Rows are points. The window is the flat piece filled in between its corners: a triangle in 3 columns, a solid with four corners in 4, and so on. A path goes straight from each point to the next, and from the last back to the first. List the points from which the path goes on through the window.

Window:
[[ 0.40  0.07  0.32]
 [ 0.44  0.80  0.35]
 [-0.45 -0.57  0.17]]
Path:
(1): [-0.34 -0.23 -0.13]
(2): [-0.37 -0.28  0.54]
(3): [-0.49 -0.41  0.84]
(4): [-0.20 -0.48 -0.30]
(5): [0.33 0.58 0.11]
(6): [0.26 0.49 0.49]
(7): [-0.28 -0.28  0.55]
(8): [-0.28 -0.20 -0.15]
Through the window after points: 3, 5

Window, 6 rows:
[[ 0.51  0.03 -0.38 -0.25 -0.16  0.09]
 [ 0.86 -0.53 -0.56  0.46  0.36  0.07]
 [ 0.55 -0.60 -0.26 -0.62  0.10  0.18]
 [-0.10  0.18  0.37 -0.03  1.02 -0.13]
 [-1.31 -0.44  0.08  0.58  0.43 -0.45]
 [ 0.24 -0.50  0.15  0.19 -0.17  0.06]]
Path:
(1): [ 0.30 -0.13 -0.41 -0.03  0.10  0.62]
(2): [ 0.81 -0.20 -0.26 -0.09 -0.06 -0.79]
(3): [ 0.55 -0.54 -0.14 -0.39  0.01 -0.75]
(4): [ 0.24 -0.52 -0.20 -0.32  0.18  0.42]
(5): [-0.09 -0.20 -0.12  0.07  0.65  0.18]
(6): [ 0.07 -0.22 -0.07 -0.01  0.56 -0.38]
(7): [-0.07 -0.53  0.03  0.01  0.46 -0.47]
(8): [-0.31 -0.46  0.02  0.17  0.35  0.41]
Through the window after points: 1, 3

Window, 8 rows:
[[ 0.22 -0.28 -0.29  0.20 -0.53 -0.56 -0.52  0.30]
 [ 0.90 -0.13 -0.25 -0.41  0.41 -0.12 -0.52  0.37]
 [-0.21  1.39  0.36  0.73  0.33 -0.40 -0.19 -0.16]
 [-0.12  0.21 -0.49  0.12  0.55  0.13 -0.54  0.20]
 [ 0.03 -0.71 -0.23 -0.80  0.00 -0.50  0.36  0.03]
 [ 0.57 -0.48  0.65  0.35 -0.48 -0.15 -0.55  0.32]
 [ 0.67  0.59  0.90  0.10 -0.92  0.17  0.78  0.24]
 [-0.37  0.80  0.20 -0.11 -0.17 -0.26 -0.47 -0.17]]
Path:
(1): [-0.12 -0.01  0.27  0.00 -0.01 -0.42 -0.24  0.83]
(2): [ 0.40  0.02 -0.03  0.36 -0.47  0.08 -0.35 -0.57]
(3): [ 0.42  0.47  0.17  0.69 -0.32  0.03 -0.44 -0.40]
(4): [ 0.03  0.83  0.88  0.29 -0.19 -0.41 -0.31  1.04]
(5): [-0.32  0.34  0.25 -0.19 -0.06 -0.51 -0.28  0.94]
(6): [ 0.22  0.23 -0.06  0.16 -0.38 -0.18 -0.36 -0.30]
(7): [ 0.43  0.44  0.29  0.04 -0.04 -0.08 -0.05 -0.14]
(8): [ 0.16  0.49  0.35  0.04 -0.06 -0.17  0.10  0.55]
(9): [ 0.13 -0.15  0.29 -0.24  0.07 -0.39 -0.10  0.77]
(10): [ 0.48 -0.34 -0.16 -0.11 -0.10 -0.12 -0.02 -0.19]
(11): [ 0.44  0.05  0.16  0.13 -0.27 -0.07 -0.06 -0.03]
(12): [ 0.11  0.10  0.40  0.04  0.00 -0.22 -0.11  0.91]
Through the window after points: 5

Window, 11 rows:
[[-0.69 -0.12 -0.02  0.17  0.54  0.18 -0.56 -0.27  0.10 -0.27 -0.39]
 [-0.77 -0.66 -0.71 -0.42 -1.01  0.49  0.24  0.34  0.17  0.16  0.57]
 [-0.49 -0.27 -1.11 -0.07 -0.55 -0.49  0.67 -0.34  0.67  0.11  0.38]
 [ 0.31  1.16  0.54  0.15  0.52 -0.25  0.54 -0.05 -0.30  0.06 -0.45]
 [ 0.03  0.00  1.36 -0.32 -0.25 -0.09 -0.61 -0.90  0.68  0.51 -0.09]
 [-0.49 -0.44 -0.21 -0.31  0.54  0.36 -0.19 -0.69 -0.63 -0.25  0.10]
 [ 1.05  0.38  0.49  0.39 -0.03  0.00 -0.21 -0.28  0.19  0.27 -0.36]
 [-0.45 -0.42  0.30 -0.26 -0.27  0.32 -0.31 -0.63  0.30 -0.92  0.08]
 [-0.35 -0.70 -0.09  0.10 -0.06 -0.53  0.83  0.10  0.46  0.19  0.32]
 [ 0.34  0.60 -0.04  0.53 -0.13 -1.04  0.25  0.18 -0.56  0.24 -0.11]
 [-0.43 -0.65 -0.13 -1.09  0.29  0.23 -0.66 -0.12 -0.08 -0.41 -0.20]]
Path:
(1): [ 0.30  0.25  0.05  0.07  0.19 -0.23 -0.15 -0.08  0.15  0.04  0.46]
(2): [-0.21  0.21  0.68 -0.27  0.21 -0.13 -0.66 -0.49  0.49  0.15  0.70]
(3): [ 0.05 -0.16  0.76 -0.13 -0.31  0.00  0.03 -0.62  0.19  0.26 -0.96]
(4): [-0.19 -0.22  0.06  0.11 -0.31 -0.30  0.36 -0.43 -0.26  0.07 -0.71]
(5): [ 0.24  0.51 -0.08 -0.13  0.38 -0.33 -0.12  0.37  0.35  0.38  0.96]
(6): [-0.19  0.22 -0.04 -0.07 -0.06 -0.08 -0.07 -0.03 -0.03 -0.11  0.32]
(7): [-0.15 -0.04 -0.07 -0.09 -0.26 -0.05  0.22 -0.23 -0.13  0.02 -0.43]
(8): [-0.09 -0.42  0.09 -0.28 -0.49  0.06  0.23 -0.42 -0.14 -0.02 -0.53]
(9): [ 0.05  0.14  0.01 -0.29  0.15 -0.01 -0.27 -0.18  0.37 -0.13  0.80]
(10): [ 0.20  0.68  0.48  0.14  0.68 -0.41 -0.25 -0.10  0.30 -0.05  0.57]
(11): [ 0.10  0.08  0.23  0.05  0.10 -0.32  0.12 -0.43 -0.10 -0.02 -0.53]
(12): [ 0.03 -0.28  0.33  0.18 -0.28 -0.14  0.30 -0.44 -0.18  0.18 -0.89]
Through the window after points: 2, 12

Window, 14 rows:
[[-0.66 -0.06  1.01  0.10 -0.52 -0.64 -0.67 -0.36  0.49 -0.68 -0.42 -0.23
  -0.30 -0.39]
 [-0.82 -0.29 -0.41  0.11  1.10 -0.11  1.08  0.33 -0.44 -0.46 -0.50 -0.14
  -0.35  0.00]
 [-0.19  0.96  0.19 -0.21 -0.61 -0.07 -0.37 -0.01  0.52 -0.36 -0.36  0.07
  -0.18 -0.16]
 [-0.06 -0.18  1.01  0.33  0.52  0.57  0.62  0.28 -0.03 -0.52 -0.01  0.23
  -0.72 -0.29]
 [ 0.59 -0.05 -0.25  0.75 -0.28 -0.44  0.37  0.70  0.47 -0.02 -0.50 -0.16
  -0.02 -0.22]
 [ 0.18 -0.15  0.19 -0.34 -0.40 -0.60 -0.33 -0.24  0.31 -0.41  1.19 -0.74
   0.33 -0.24]
 [ 0.31  0.69  0.06  0.03  0.53 -0.10  0.33  0.88 -0.25  0.67 -0.39 -0.14
  -0.41  0.19]
 [ 0.55 -0.27 -0.24 -0.28 -0.07  0.42 -0.65  0.27 -0.63  0.04 -0.19  0.31
  -0.21  0.18]
 [ 0.51  0.41 -0.46  0.33  0.11 -0.55 -0.27 -0.28 -0.60  0.07  0.50  0.46
  -0.63  0.25]
 [-0.01 -0.41  0.09  0.09  0.41  0.60 -0.53 -0.32 -0.13 -0.07  0.23  0.35
   0.63 -0.11]
 [-0.62 -0.28 -0.31 -0.62  0.16 -0.68  0.48  0.28 -0.09 -0.17  0.06  0.32
   0.92 -0.14]
 [ 0.28 -0.25 -0.17 -1.18  0.47  0.05  0.72 -0.87 -0.55  0.47  0.07 -0.13
  -0.30  0.34]
 [ 0.23  0.05 -0.25  0.03  1.00 -0.74 -0.70  0.17  0.09 -0.60  0.15  0.48
  -0.84  0.22]
 [ 0.73  0.61  0.19 -0.64  0.24 -1.31 -0.04  0.36 -0.13 -0.63 -0.53 -0.76
   0.43  0.36]]
Path:
(1): [-0.20 -0.09  0.17 -0.27  0.30 -0.13  0.09  0.10 -0.11 -0.11  0.03 -0.02
 -0.08  0.64]
(2): [ 0.10  0.18 -0.03 -0.41  0.50 -0.12 -0.03 -0.21 -0.41 -0.17  0.01  0.05
 -0.09 -0.65]
(3): [ 0.21  0.15 -0.22 -0.37  0.22 -0.27  0.04 -0.18 -0.37  0.11 -0.15  0.03
 -0.08 -0.61]
(4): [ 0.08 -0.01 -0.02 -0.30  0.14 -0.23  0.00 -0.06 -0.05 -0.02  0.01 -0.05
 -0.12  0.50]
(5): [ 0.00  0.05  0.25  0.08  0.00 -0.54  0.26  0.13  0.32 -0.27  0.05 -0.20
 -0.06  0.94]
(6): [ 0.18  0.44  0.00 -0.21  0.33 -0.60 -0.11  0.00 -0.11 -0.25  0.04 -0.20
 -0.01 -0.85]
(7): [ 0.28  0.34 -0.16 -0.34  0.48 -0.29 -0.02  0.36 -0.35 -0.03 -0.10  0.15
 -0.12 -1.01]
(8): [ 0.13  0.09  0.00 -0.04  0.24 -0.20 -0.04  0.35 -0.12  0.05 -0.15  0.04
 -0.22  0.54]
Through the window after points: 7

Window (14 x 14):
[[ 0.18 -0.57 -0.23  0.17  0.23 -0.11  0.73 -0.24  0.61  0.22 -0.59 -0.24
  -0.74 -0.35]
 [-0.21  0.73  0.33 -0.50  1.13 -0.18 -0.16 -0.45  0.46 -0.59 -0.14  0.32
   0.40 -0.34]
 [ 0.52  0.39 -0.05  0.89 -0.15 -0.35  0.62 -0.27  0.40  0.50 -0.42  0.45
  -0.19  0.05]
 [-0.46  1.29 -0.41 -0.73  0.12  0.04  0.27 -0.01 -0.32 -0.35 -0.15 -0.15
   0.29 -0.21]
 [ 0.07 -0.13 -0.46 -0.05  0.42  0.16  0.66 -0.11 -0.55 -0.49  0.55 -0.09
   0.27 -0.23]
 [-0.17  0.45 -0.57 -0.09 -0.65 -0.85 -0.13  0.23 -0.33 -0.63  0.30 -0.21
  -0.25  0.03]
 [ 0.86  0.02 -0.58 -0.16  1.07  0.12  0.13  0.95  0.38  0.38 -0.12 -0.27
  -0.26  0.41]
 [ 0.78 -0.36 -0.09  0.20  0.07 -0.75 -0.01  0.34 -0.32 -0.30 -0.70 -0.26
   0.31  0.22]
 [ 0.79 -0.15 -0.17 -0.02 -0.44 -0.01 -0.10 -0.19  0.31 -0.41  0.02 -0.73
   0.41 -0.20]
 [ 0.20  0.33 -0.04 -0.15  0.30  0.20  0.38  0.26  0.03 -0.64 -0.21  0.54
  -0.78  0.19]
 [-0.10  0.07 -0.03  0.75  0.51 -0.06  0.95  0.30  0.89  0.18 -0.69 -0.55
  -0.57  0.32]
 [ 0.42  0.32 -0.42 -0.04  0.58  0.44  0.07 -0.20 -0.38 -0.39  0.31 -0.69
  -1.27 -0.08]
 [ 0.30 -0.09 -0.43  0.66  0.71  0.71 -0.08 -0.51  0.42 -0.15 -0.42  0.34
   0.21 -0.59]
 [-0.48  1.00 -0.06 -0.13 -0.41  0.35 -0.19  0.58 -0.77  0.52  0.58 -0.14
  -0.50  0.31]]
Path:
(1): [-0.02  0.16 -0.35 -0.13  0.37  0.37  0.08 -0.29  0.16 -0.16  0.03  0.14
 -0.35  0.66]
(2): [ 0.17  0.19 -0.41  0.11  0.49  0.14  0.04 -0.32  0.03 -0.18 -0.17  0.07
  0.00  0.07]
(3): [ 0.34  0.22  0.32  0.16  0.34  0.10  0.37  0.53  0.23 -0.52 -0.18 -0.39
 -0.24 -1.14]
(4): [ 0.27  0.82  0.42  0.21  0.20  0.11  0.04  0.48 -0.26 -0.14 -0.02 -0.10
 -0.19 -0.80]
(5): [-0.13  0.17 -0.61 -0.22  0.28 -0.10  0.13 -0.23  0.07 -0.35  0.07  0.01
 -0.10  0.59]
(6): [ 0.15  0.19 -0.51 -0.38  0.20  0.06  0.14 -0.42  0.21  0.27 -0.36 -0.09
  0.14  0.63]
(7): [ 0.32  0.20 -0.18  0.20  0.56 -0.13  0.15  0.30  0.06 -0.22 -0.01 -0.29
 -0.14 -0.38]
(8): [ 0.03  0.63 -0.07  0.24  0.43  0.15  0.40  0.22  0.15 -0.09  0.02 -0.29
 -0.36 -0.88]
Through the window after points: 2

Window (14 x 14):
[[-0.83  0.29  0.58 -0.16  0.39  0.35 -0.29 -0.77 -0.38  0.79 -0.20 -0.19
   0.32  0.06]
 [-0.33 -0.46  0.42  0.65  0.00 -0.03  0.32  0.30 -0.95  0.00 -0.73 -0.14
  -0.30 -0.62]
 [ 0.28  0.26  0.04 -0.72 -0.47 -0.04  0.96 -0.17 -0.86 -0.49  0.35  0.18
  -0.43  0.18]
 [ 0.06  0.07  0.41  0.47 -0.20 -0.24  0.22 -0.44 -0.43 -0.81 -0.13 -0.94
  -0.71  0.12]
 [-0.68 -0.45  0.16 -0.42  0.17 -0.26 -0.80 -0.38 -0.57  1.00  0.53 -0.43
   0.83 -0.04]
 [-0.09 -0.35  0.59 -0.18  0.40  0.41  0.03 -0.24  0.01  0.81  0.21 -0.52
   0.99 -0.31]
 [-0.68  0.14  0.35  0.41  0.36  0.40 -0.28  0.22 -0.43  1.12  0.56 -0.62
   0.41  0.27]
 [ 0.16  0.48 -0.29  0.06  0.19 -0.20  0.04  0.17 -0.48 -0.20 -0.82 -0.88
  -0.38 -0.03]
 [-0.45  0.31 -0.47 -0.48 -0.32 -0.03  0.69 -0.23 -0.02 -0.88  0.83  0.73
   0.22 -0.32]
 [ 0.16 -0.23  0.11  0.31  0.62 -0.42  0.45 -0.03 -0.46 -0.50 -0.42 -0.06
  -0.50  0.56]
 [ 0.21  0.19 -0.26 -0.80 -0.48  0.81 -0.32 -0.31 -0.30 -0.90  0.76  0.62
   0.18  0.42]
 [ 0.22  0.10  0.36  0.07 -0.50 -0.50  0.23  0.26  0.14 -0.37 -0.59 -0.15
  -1.04  0.25]
 [ 0.68  0.28 -0.63  0.14 -0.71 -0.07  0.65 -0.67 -0.39 -0.57  0.42  0.87
  -0.24 -0.08]
 [-0.37  0.46  1.05  0.22  0.32 -0.29 -0.64  0.07 -0.60  0.61 -0.10 -0.60
   1.01  0.22]]
Path:
(1): [-0.13  0.09  0.04  0.29 -0.52  0.03  0.24 -0.23 -0.21 -0.30 -0.81 -0.47
  0.36  0.56]
(2): [-0.42 -0.17 -0.14  0.17 -0.46  0.15  0.24 -0.33 -0.29 -0.26 -0.16 -0.40
  0.31  0.50]
(3): [ 0.08  0.37  0.42 -0.05  0.17  0.09  0.14 -0.05 -0.43 -0.27  0.01  0.07
 -0.40 -0.16]
(4): [ 0.09  0.37  0.27 -0.29  0.36 -0.06 -0.18 -0.13 -0.56 -0.04  0.36  0.05
 -0.20 -0.34]
(5): [-0.50 -0.03  0.21  0.14 -0.58 -0.09  0.30 -0.16 -0.37  0.08 -0.15 -0.35
  0.87  0.62]
(6): [-0.24 -0.07 -0.01  0.22 -0.44  0.14  0.64 -0.30 -0.42  0.02 -0.33 -0.12
  0.26  0.63]
(7): [ 0.50  0.16  0.28 -0.27  0.57 -0.40 -0.43  0.01 -0.13 -0.30  0.34  0.00
 -0.63 -0.67]
(8): [ 0.36  0.28  0.57 -0.21  0.54 -0.14 -0.40 -0.19 -0.39  0.17  0.46 -0.21
 -0.11 -0.72]
(9): [-0.37 -0.24  0.24  0.12 -0.23  0.28  0.31 -0.26 -0.21  0.02 -0.14 -0.54
  0.50  0.46]
(10): [-0.35 -0.11 -0.02  0.03 -0.53 -0.12  0.43 -0.04 -0.49 -0.31 -0.10 -0.38
  0.09  0.60]
(11): [-0.06  0.37  0.12 -0.12  0.12 -0.10 -0.07 -0.07 -0.55 -0.05  0.09  0.10
 -0.51 -0.21]
(12): [ 0.28  0.27  0.24 -0.38  0.24 -0.07 -0.09 -0.20 -0.44 -0.38  0.53 -0.18
 -0.50 -0.70]
(13): [-0.19  0.03  0.05 -0.02 -0.55  0.17  0.49 -0.20 -0.54 -0.30 -0.11 -0.10
  0.10  0.86]
(14): [-0.41 -0.09  0.29  0.32 -0.03  0.04 -0.07 -0.12 -0.42  0.25 -0.38 -0.49
  0.47  0.25]
(15): [-0.17  0.06  0.50  0.23  0.35 -0.23 -0.38  0.00 -0.29  0.24  0.04 -0.24
  0.03 -0.21]
(16): [ 0.13  0.26  0.02 -0.40  0.68 -0.07 -0.09  0.11 -0.63 -0.05  0.65 -0.16
 -0.67 -0.48]
Through the window after points: 4, 6, 8, 12, 16

Window:
[[ 0.63 -0.69  0.20  0.11  0.56 -0.65 -0.36 -0.49 -0.11  0.83  0.90  0.61
   0.46  0.57]
 [-1.04 -0.32 -0.28 -0.74 -0.60  0.19 -0.18 -0.17  0.40 -0.13  0.69  0.01
   0.70  0.09]
 [ 0.53  0.35 -0.54 -0.48  0.44  0.44  0.20 -0.14 -0.18  0.45 -0.35 -0.85
   0.13 -0.12]
 [ 0.54 -0.50 -0.05  0.23 -0.74  0.34 -0.95 -0.45 -0.07 -0.68 -0.07  0.07
   0.87  0.23]
 [-0.70  0.31  0.01  0.36  0.33  0.14 -0.80 -0.44  0.09 -0.11  0.35 -0.19
  -0.60 -0.35]
 [ 0.02  0.53  0.15 -1.05  0.30  0.51  0.75  0.32  0.30 -0.35  0.81 -0.23
   0.46  0.07]
 [-0.25  0.82 -0.36  0.47 -0.92 -0.09 -0.69  0.20  0.21 -0.19  0.12  0.50
   0.58 -0.33]
 [ 0.48 -0.07  0.04 -0.05 -0.16 -0.02  0.24  0.71 -0.01  0.46  0.19 -0.68
  -0.68 -0.21]
 [-0.03  0.05 -0.54 -1.07  0.29 -0.22 -0.03 -0.31  0.58  0.10 -0.36  0.30
  -0.01 -0.49]
 [ 0.46 -0.68 -0.52  0.47 -0.36  0.71  0.18 -0.92  0.30 -0.01  0.76  0.15
  -0.51  0.07]
 [ 0.54 -1.10 -1.09 -0.14  0.73  0.39  0.54  0.17 -0.31 -0.45  0.23  0.30
  -0.32 -0.08]
 [ 0.25  0.19  0.20 -0.43  0.51  1.01 -0.33  0.27  0.14  0.35 -0.54 -0.46
   0.52  0.20]
 [-0.46 -0.35 -0.42  0.06  0.59 -0.58  0.60 -0.46 -0.03  0.02 -0.24  0.55
  -0.48 -0.39]
 [-0.07 -0.11 -0.11  0.27  0.10  0.25 -0.59 -0.50 -0.82 -0.20  0.17  0.85
  -0.45  0.00]]
Path:
(1): [-0.11 -0.05 -0.63 -0.12 -0.15 -0.13 -0.08 -0.24  0.21  0.03  0.17  0.18
 -0.28  1.18]
(2): [ 0.20 -0.07  0.05 -0.36  0.18  0.39  0.05 -0.02 -0.11 -0.13  0.49 -0.11
  0.51 -1.27]
(3): [ 0.28 -0.07 -0.23 -0.24  0.32  0.40  0.05 -0.18 -0.11  0.35  0.01 -0.34
  0.24 -0.45]
(4): [ 0.32  0.27 -0.68 -0.44  0.07  0.10  0.00  0.16  0.10 -0.20 -0.27 -0.30
 -0.34  0.85]
(5): [-0.06  0.23 -0.41 -0.13 -0.03  0.01 -0.31  0.03  0.31 -0.23  0.02  0.26
 -0.48  0.81]
(6): [ 0.00 -0.08 -0.08 -0.13  0.02  0.29 -0.19 -0.37 -0.19  0.20  0.14  0.15
  0.55 -1.14]
(7): [ 0.06 -0.57 -0.24 -0.19  0.23  0.39  0.02 -0.15 -0.28  0.31  0.33  0.05
  0.35 -1.07]
(8): [-0.02  0.19 -0.37 -0.46  0.09 -0.01 -0.12 -0.23  0.33  0.01  0.02 -0.09
 -0.02  0.39]
(9): [-0.09  0.09 -0.35 -0.21  0.12  0.31 -0.17 -0.03  0.11 -0.31  0.01 -0.09
 -0.27  0.34]
(10): [-0.01  0.03 -0.08 -0.11 -0.05  0.45 -0.05 -0.18 -0.01 -0.03  0.20 -0.03
  0.19 -0.70]
(11): [ 0.27 -0.39 -0.19  0.01 -0.10  0.59  0.01 -0.41  0.03  0.05  0.43  0.12
  0.11 -0.65]
(12): [ 0.16 -0.26 -0.44  0.06 -0.07  0.19  0.07 -0.52  0.27 -0.06  0.39  0.14
 -0.31  0.34]
Through the window after points: 3, 5, 7, 11

Window:
[[-0.56  0.03 -0.36 -0.74 -0.59  0.66  0.16  0.93  0.11  0.73 -0.34  0.30
  -0.46 -0.78]
 [ 0.03 -0.74  0.05 -0.01  0.12 -0.50  0.93  0.68  1.29  0.34  0.71  0.15
   0.10  0.14]
 [-0.66 -0.92 -1.11  0.02 -0.44  0.59 -0.12  0.19  0.29 -0.23  0.59 -0.96
   0.21  0.55]
 [ 0.88  0.65  0.02  0.56  0.03 -1.01  0.32 -0.62  0.35  0.29  0.32 -1.21
  -0.89  0.65]
 [ 0.14 -0.51  0.65  0.39 -1.08  0.94  0.94  0.17  0.52 -0.02  0.22 -0.08
  -0.31  0.26]
 [-0.60 -0.90 -0.41  0.26 -0.84 -0.57  0.40 -0.09  0.19  0.25 -0.36 -0.08
  -0.22  0.47]
 [-0.38  0.23 -0.05 -0.10 -0.58 -0.04  0.43 -0.61  0.04 -0.04 -0.19 -0.49
   0.34  0.05]
 [ 0.27 -0.39  0.14 -0.27 -0.13  0.34 -0.15 -0.01  0.67 -0.27 -0.40  0.14
   0.07 -0.06]
 [-0.26  0.28 -0.13  0.10 -0.61 -0.35 -0.32 -0.23  0.05 -0.01  0.48  0.00
  -0.22  0.12]
 [-0.05  0.14  0.76  0.12  0.22  0.31 -0.36  0.42 -0.26  1.29 -0.05  0.98
   0.78 -0.21]
 [-0.63  0.10  0.56 -0.27  0.22 -0.84  0.23 -0.78 -0.09  0.58 -0.04 -0.18
  -0.75  0.18]
 [ 0.59 -0.30  0.29 -0.55  0.77 -1.55  0.35 -0.10 -0.38  0.22  0.77  0.13
   0.18  0.38]
 [-0.16  0.64  0.05  0.34  0.97 -0.12 -0.08  0.37 -0.16 -0.08 -0.77  0.67
  -0.13 -0.60]
 [-0.18 -0.02 -0.58 -0.44  0.48  0.05  0.70 -0.60  0.24  0.29  0.04  0.68
  -0.24  0.10]]
Path:
(1): [ 0.08 -0.27  0.29  0.07  0.20 -0.28  0.14 -0.24  0.14  0.79  0.35  0.19
  0.23 -0.60]
(2): [-0.03 -0.36 -0.16  0.37  0.02 -0.03  0.07 -0.39  0.18  0.11  0.12  0.07
  0.02 -0.77]
(3): [-0.10  0.26 -0.08 -0.07  0.23 -0.14  0.16  0.19  0.15  0.10 -0.20 -0.06
 -0.23  0.41]
(4): [-0.16  0.32 -0.01 -0.12 -0.31 -0.24  0.09  0.21  0.24  0.05  0.13  0.21
 -0.22  0.59]
(5): [-0.15 -0.37 -0.12  0.26 -0.34 -0.29 -0.08 -0.54  0.09  0.29  0.36 -0.25
 -0.06 -0.48]
(6): [ 0.53 -0.04  0.04  0.27 -0.03 -0.47  0.13 -0.52  0.19  0.19  0.15 -0.51
 -0.50 -0.17]
(7): [ 0.10  0.67  0.01  0.19  0.13 -0.62  0.35  0.04  0.34  0.26  0.04 -0.48
 -0.42  0.90]
(8): [-0.46  0.11 -0.20 -0.38  0.04 -0.13  0.32  0.04  0.41  0.12 -0.05 -0.16
 -0.35  0.97]
(9): [ 0.02 -0.46 -0.01  0.19 -0.32 -0.46  0.45 -0.24  0.04  0.09  0.09 -0.03
 -0.12 -0.41]
(10): [ 0.23 -0.22  0.06  0.60  0.22 -0.02  0.32 -0.49  0.05  0.43  0.39  0.00
 -0.18 -0.83]
(11): [ 0.12  0.19  0.10 -0.05 -0.09 -0.25  0.25 -0.05  0.23  0.41  0.02 -0.07
 -0.19  0.54]
(12): [-0.14  0.11 -0.14 -0.30 -0.09  0.00  0.42  0.62  0.41  0.38  0.08  0.24
  0.10  0.93]
(13): [ 0.04 -0.51 -0.09  0.23 -0.22  0.09  0.29 -0.20  0.35  0.07  0.09  0.09
  0.20 -0.62]
(14): [ 0.02 -0.45 -0.11 -0.03  0.21 -0.56  0.05 -0.21  0.11  0.46  0.30 -0.03
  0.02 -0.21]
(15): [-0.18  0.56 -0.02 -0.49  0.18 -0.60  0.50  0.25  0.28  0.01 -0.08  0.40
  0.00  0.88]
(16): [-0.08  0.12  0.10 -0.18  0.09 -0.11  0.10  0.31 -0.07  0.12 -0.12  0.34
  0.07  0.55]
Through the window after points: 2, 4, 6, 10, 16
